Rows are points. The points of each table are mixes of a few directions, plus a little noise. Count the directions of each table, and those that both share. Where both have some left over, give the other angles between the two spaces (their principal angles), to ten degrees, smallest first.

First (6 x 3):
[[ 39.0 -17.1 -13.2]
 [-17.6   7.7   6.0]
 [  1.1  -0.5  -0.4]
 [ -9.4   4.1   3.1]
 [-25.5  11.1   8.5]
 [ 12.4  -5.4  -4.1]]
Second (4 x 3):
[[  8.9   6.9  -9.1]
 [-13.1 -10.5  13.5]
 [ -0.5  29.2   4.5]
 [  5.2 -25.8  -9.1]]
Directions: first 1, second 2, shared 0; angles 30

First (8 x 4):
[[ 20.4  -8.1   7.0  31.4]
 [  3.3  -1.1   1.1   4.4]
 [-26.1  10.1  -8.6 -40.3]
 [ 11.5  -4.5   3.6  17.5]
 [ 11.9  -4.4   4.1  18.4]
 [  4.6  -1.5   1.7   6.8]
 [-15.3   6.1  -4.9 -23.4]
 [ -9.8   3.7  -3.1 -15.1]]
Second (6 x 4):
[[-12.0   4.6  -4.1 -17.6]
 [ 20.5  -8.1   7.1  32.2]
 [-10.9   4.5  -3.8 -16.5]
 [ 18.6  -7.3   6.4  28.7]
 [-15.8   6.3  -5.5 -24.9]
 [ -0.9   0.1  -0.5  -1.2]]
Directions: first 1, second 1, shared 1

First (7 x 6):
[[ 13.2  18.7 -14.2 -16.4  22.8  30.4]
 [-16.2   0.9   9.6  -2.7   2.6 -20.4]
 [ -2.2  -9.2   3.9  13.8 -22.8  -2.9]
 [-18.3   1.8  10.0   1.0  -5.5 -17.0]
 [ -6.5 -13.0   8.9   3.1   2.6 -28.6]
 [  9.2  10.2  -9.0  -9.8  14.5  17.8]
 [ 21.3  -8.9 -10.0  11.0 -13.4  21.3]]
Second (9 x 6):
[[ 13.1  20.9  -1.8  31.0   3.5  12.5]
 [  5.6  20.8   7.0 -10.4 -16.1   1.7]
 [ -7.2  25.6  11.8   2.5  -3.9  19.8]
 [  6.3 -27.5  14.2   6.9  29.2   3.1]
 [  3.7  14.8   8.6  -7.6  -9.0   4.0]
 [ -5.1 -14.9 -10.4 -13.0  -5.5 -14.8]
 [ -7.8 -33.8 -11.5  17.1  25.8  -3.6]
 [ -6.5  -5.7 -13.5  -7.2  -8.9 -10.8]
 [ -2.2  -0.5  -4.4 -19.6 -14.9 -11.6]]
Directions: first 3, second 4, shared 1; angles 60, 70

First (8 x 6):
[[ -1.4  -9.9  -1.9  -8.5 -10.7   2.4]
 [ 21.3  23.5  -1.1   6.8  -0.9 -25.0]
 [  9.2   4.4  13.5 -11.9 -14.5   1.0]
 [ -5.7 -18.5 -28.9   0.9  -5.5 -12.6]
 [-24.2  -2.4   4.8  17.4  34.0  25.4]
 [ 15.5  15.1  12.1  -4.7  -8.7  -8.2]
 [ -2.6  -3.0 -16.6   8.5   6.8 -10.0]
 [-12.1  -8.7  18.4  -8.4   0.2  27.3]]
Second (7 x 6):
[[ -2.6   7.5   6.1   7.5  12.6   4.9]
 [ 23.6  16.8  25.3 -18.0 -25.1  -5.4]
 [  3.3  -2.5 -16.8   3.8  -1.9 -15.5]
 [-20.2  -7.9  23.5  -3.4  11.6  36.9]
 [  0.5  -4.9 -16.4   3.5  -1.0 -11.6]
 [  0.1 -13.6  -4.8 -12.3 -17.3  -0.6]
 [ -5.2   4.4 -16.5  19.2  21.7  -8.9]]
Directions: first 3, second 3, shared 3

First (10 x 8):
[[ -9.0 -14.0 -17.9   1.7 -14.3  16.2  21.4 -17.0]
 [  2.0   2.9   3.8  -0.9   3.3  -3.1  -4.5   3.5]
 [  9.0  14.4  17.8  -1.5  14.4 -15.8 -21.1  16.6]
 [ 16.4  25.0  31.5  -2.5  25.5 -28.6 -38.3  29.2]
 [  2.3   4.2   4.9  -0.5   3.7  -4.4  -6.2   4.7]
 [  3.4   4.9   6.4  -0.4   5.7  -6.1  -8.5   5.6]
 [  3.1   4.7   5.5  -0.2   4.7  -5.2  -6.7   5.4]
 [ -6.9 -11.3 -13.6   1.2 -10.7  12.7  16.4 -12.9]
 [-12.9 -19.7 -24.7   2.0 -20.9  22.7  30.2 -23.7]
 [ -7.5 -11.0 -13.6   1.6 -11.5  12.1  17.6 -13.3]]
Second (8 x 8):
[[-15.0   4.4  16.5 -18.8   3.2 -23.8   7.7  -7.4]
 [ 13.3  10.3 -37.2  -8.6 -25.8   7.0 -16.1   7.4]
 [ 12.2  -7.3   4.2  36.3  11.9  18.4   3.5   0.1]
 [ -6.4  -8.1   1.0 -29.9  11.1  10.3  -7.7  10.3]
 [ -1.8  -4.2   7.0 -13.0  17.1   4.0  -0.9   3.4]
 [-10.3 -26.1  12.2  12.6 -10.5  23.3   1.1  10.6]
 [ 13.3  18.8  -9.6  16.0   0.6 -14.5   3.1 -11.5]
 [ -4.4  11.3   6.1   5.0  -6.8 -24.3   8.9 -13.1]]
Directions: first 1, second 4, shared 0; angles 60

First (8 x 9):
[[  1.1  41.1 -31.4 -16.3  14.7 -11.1 -56.6 -16.9   2.9]
 [  0.1   5.4  -4.1  -2.1   1.9  -1.5  -7.4  -2.2   0.4]
 [ -0.4 -15.9  12.1   6.3  -5.7   4.3  21.9   6.6  -1.2]
 [ -0.2  -8.4   6.4   3.3  -3.0   2.3  11.5   3.4  -0.6]
 [  0.0  -2.1   1.6   0.8  -0.7   0.6   2.9   0.9  -0.2]
 [ -0.1  -3.8   2.9   1.5  -1.4   1.0   5.2   1.5  -0.3]
 [ -0.9 -33.8  25.8  13.4 -12.1   9.1  46.6  13.9  -2.4]
 [  0.5  17.6 -13.4  -7.0   6.3  -4.7 -24.2  -7.2   1.3]]
Second (10 x 9):
[[  5.5  -3.3 -28.2  32.0  17.6   4.1 -11.0  -2.2 -13.4]
 [  1.8  -1.5   6.0  10.1  -6.4  -0.3  -6.8  -1.7   0.0]
 [  3.3 -17.9  15.6  16.7 -15.3   4.3   7.5  -2.2   4.9]
 [ -2.3  17.4 -25.1 -38.0  13.1  -1.6 -13.0 -15.0  14.2]
 [  2.0  -9.0  -4.4  47.3  -2.0  -0.2  -8.0   4.7  -6.0]
 [  7.5  -0.9  -5.2 -11.7   9.4   5.9   0.2  -6.3 -12.8]
 [ -7.8 -12.4  11.3  34.4 -15.6  -3.4   9.6  11.3  13.2]
 [ -0.8  11.9  22.4 -34.9 -11.0  -4.1  -2.8  -1.6   3.2]
 [ -6.7   9.8  12.9  -9.2  -0.1  -6.5   8.6  15.4  -5.7]
 [ -2.8   6.1  -4.9 -46.5  10.7   2.3  15.5  -2.4   2.5]]
Directions: first 1, second 5, shared 1

First (9 x 11):
[[ -4.8 -17.9  22.1  17.7  -0.4   0.3   8.9  10.3  10.8 -13.2   5.7]
 [ -8.3  15.4  -2.8  -0.1   6.8 -38.8 -39.8  -9.4 -11.1   4.2  -1.5]
 [ 10.1  23.5 -11.2  -8.9   5.9 -12.2 -13.5 -14.9   3.4  16.9 -10.8]
 [-39.4  -5.0   3.6   5.5 -11.4  18.5  10.5  39.7  20.8  -4.9  -9.8]
 [  7.2 -14.4  12.4   6.5   0.3   3.7  19.0  -5.9  -3.3 -10.4  11.9]
 [ 20.8 -12.3 -10.9  -5.4  -1.7  22.4  -0.1  -0.6 -11.2  -1.9   2.1]
 [ 12.8 -10.9   2.8  -1.6  -0.2   6.4  20.1 -14.1 -14.1  -7.6  14.4]
 [  5.9 -10.0  10.4  12.5   2.8  -2.8 -14.9   8.2   8.2  -4.6  -2.5]
 [ -4.4  31.7 -26.5 -25.7  -1.5   2.0   9.2 -13.9  -4.4  20.6  -9.6]]
Second (9 x 11):
[[  8.0  16.1  -1.0  -2.7  20.3  -9.0 -11.4   1.2   6.3 -12.0   5.4]
 [ -4.2  10.8 -15.4  -0.1  10.1  16.5   2.4  -2.9   9.4 -12.6  18.6]
 [  1.7  -2.9  -4.3  22.8 -23.4   7.5   7.0  13.1  -8.2  -1.2  12.8]
 [-18.3  -6.9  -1.7 -28.8  13.7  -4.1 -19.0  -7.6   2.8   9.9 -22.9]
 [ -0.7 -20.8  20.3   4.1 -14.4 -23.3 -13.8 -10.7  -5.4  24.0 -24.9]
 [ -8.5 -35.6   0.8 -25.7   4.6  37.6  30.8   5.6 -12.7 -17.1   3.2]
 [  8.1   0.5  11.2   8.3  -4.6 -14.2   2.8 -16.0   6.0  13.9  -6.3]
 [ 13.0  19.5  -1.9  22.4 -23.6  -3.1  20.6  14.2  -5.3   5.8   7.1]
 [  1.4  19.4  -7.7  -0.8  17.3  -7.9 -19.2   3.2   7.3 -10.7   6.9]]
Directions: first 5, second 6, shared 3; angles 80, 90

First (10 x 12):
[[  9.9  -3.6 -10.8   1.4  13.2   8.0  13.8  14.3   1.3  -1.7  -4.7   8.5]
 [  6.7  -2.5  -6.9   0.8   8.3   5.5   8.9   9.3   0.7  -1.2  -2.4   6.1]
 [ 22.6  -8.6 -23.9   3.3  29.1  18.5  30.4  31.7   2.9  -3.9  -9.0  19.8]
 [-15.3   5.8  16.8  -2.3 -20.7 -13.2 -21.3 -21.9  -1.7   2.5   6.4 -13.6]
 [-10.0   4.0  10.9  -1.5 -13.5  -8.5 -14.1 -15.1  -1.2   1.7   4.3  -9.1]
 [ 14.1  -5.5 -15.8   2.0  19.0  12.1  20.3  20.8   1.9  -2.3  -5.9  12.8]
 [ 19.2  -7.2 -21.2   2.5  26.3  16.2  27.0  27.9   2.8  -3.4  -7.8  17.0]
 [-21.5   7.8  23.5  -3.0 -28.3 -17.9 -29.6 -30.7  -2.6   3.8   9.1 -19.2]
 [ -7.0   2.5   8.0  -1.2  -9.6  -5.6 -10.4 -10.6  -0.7   1.2   3.3  -6.3]
 [-18.2   7.0  19.9  -2.6 -24.3 -15.8 -25.5 -26.5  -2.6   2.7   7.6 -16.2]]
Second (8 x 12):
[[  1.4  -0.1  -0.9   0.0   1.5   0.7   1.3   0.7   0.6  -0.3  -0.2   0.4]
 [-24.6   8.9  27.2  -3.5 -33.0 -20.9 -34.3 -34.7  -3.6   4.0  10.6 -22.1]
 [-23.5   8.9  25.2  -3.5 -31.8 -20.0 -32.5 -33.7  -3.4   4.0  10.4 -20.9]
 [ 14.8  -4.9 -15.8   1.8  19.1  12.1  20.1  20.5   1.7  -2.1  -6.4  12.3]
 [ 11.6  -4.4 -12.9   2.0  15.3  10.4  17.0  17.8   2.1  -2.0  -5.5  10.5]
 [ -4.9   1.8   5.6  -0.7  -7.3  -4.3  -6.7  -6.4  -0.8   0.5   2.2  -4.4]
 [ 10.0  -3.2 -10.6   1.8  13.1   7.6  13.6  14.7   1.2  -1.4  -4.2   8.9]
 [ 16.9  -6.1 -17.3   2.4  22.2  13.6  23.0  23.6   1.8  -3.2  -7.3  14.5]]
Directions: first 1, second 1, shared 1

First (8 x 14):
[[  1.6  26.8   4.3 -11.5   3.6   7.7   2.9  -7.3 -18.7   0.9   3.8   5.5
    1.4 -16.4]
 [  0.7 -26.0 -19.0  24.4   7.0  -3.1  -8.0  13.4  11.2   7.7  -4.7 -25.4
   -7.1  -9.1]
 [ -4.3  27.0   9.4  -6.6 -13.8  13.3 -11.8 -16.2  -4.5  18.4   6.3  15.4
   -3.8 -17.9]
 [  7.3 -29.7  -1.4   2.2   2.0 -42.2  18.6  12.5   6.5  -4.9  -3.8  -2.4
   -4.0  55.5]
 [-10.9  21.3  -0.7 -26.2  -1.1  -1.2  24.4 -14.4  11.3  -4.8   7.0  21.4
    8.6  15.9]
 [ 12.6  -9.6  -2.9   0.6   6.9   8.8 -14.5  15.6  -1.5   3.4  -3.4 -11.4
    3.9 -16.5]
 [ -3.6  12.2  15.1  -9.1  -9.2  24.9 -12.4  -9.0  -0.2  -6.3   1.1  15.0
    7.6 -15.8]
 [ -4.2 -22.4  -4.5  26.7   5.1  -8.0   1.1   5.3  -4.8 -13.4  -6.2 -17.8
   -7.4   5.3]]
Second (11 x 14):
[[ -6.6   8.4  -9.5   3.4  17.9  -3.2  24.3  -2.4 -16.8 -23.7  -0.8 -10.7
    1.6  -2.4]
 [ -6.1  -7.3 -11.7  12.2   0.9  -7.7   5.2  -0.5   8.7   5.1  -0.1  -8.2
   -6.2   3.2]
 [ 21.2  26.3  50.3 -38.4 -21.2  36.9 -38.8  -2.6 -20.4  -1.7   1.6  38.0
   18.6 -20.1]
 [  2.8 -10.6  -0.5  -5.1   7.8  29.8 -12.0  11.9   9.7 -16.4  -4.2  -5.9
   15.8 -23.8]
 [-17.2  -2.2 -13.7  16.3   0.0  -6.7  13.0 -10.7  10.4   0.2   1.3  -6.0
   -8.1   4.5]
 [-15.9   4.5  -5.5  17.0  -9.9  -2.3   0.7 -15.4   7.1  11.3   3.3   0.3
  -11.5  -2.4]
 [-10.0 -11.9   2.9 -12.3  -5.1  -2.2  13.7  -3.4  26.5 -14.7   0.1  15.4
   10.2  29.0]
 [ 18.6   3.7   6.7  -2.6  -3.1  -6.5 -18.2   8.9 -15.2  21.7   0.3  -2.2
   -5.4  -7.6]
 [-16.2 -10.1 -16.7  13.9   3.2  -4.9  14.3  -5.2  17.0  -4.3   0.3  -8.1
   -4.1   6.6]
 [ 11.3 -17.9 -14.6   0.9  16.5 -10.2   6.3  19.9   2.4  -3.0  -4.0 -18.4
    3.4   4.0]
 [ 18.2  17.0  12.5  -4.7  -6.9 -24.0  -8.0   0.2 -29.4  26.5   3.1   5.5
  -13.2   8.4]]
Directions: first 6, second 5, shared 5
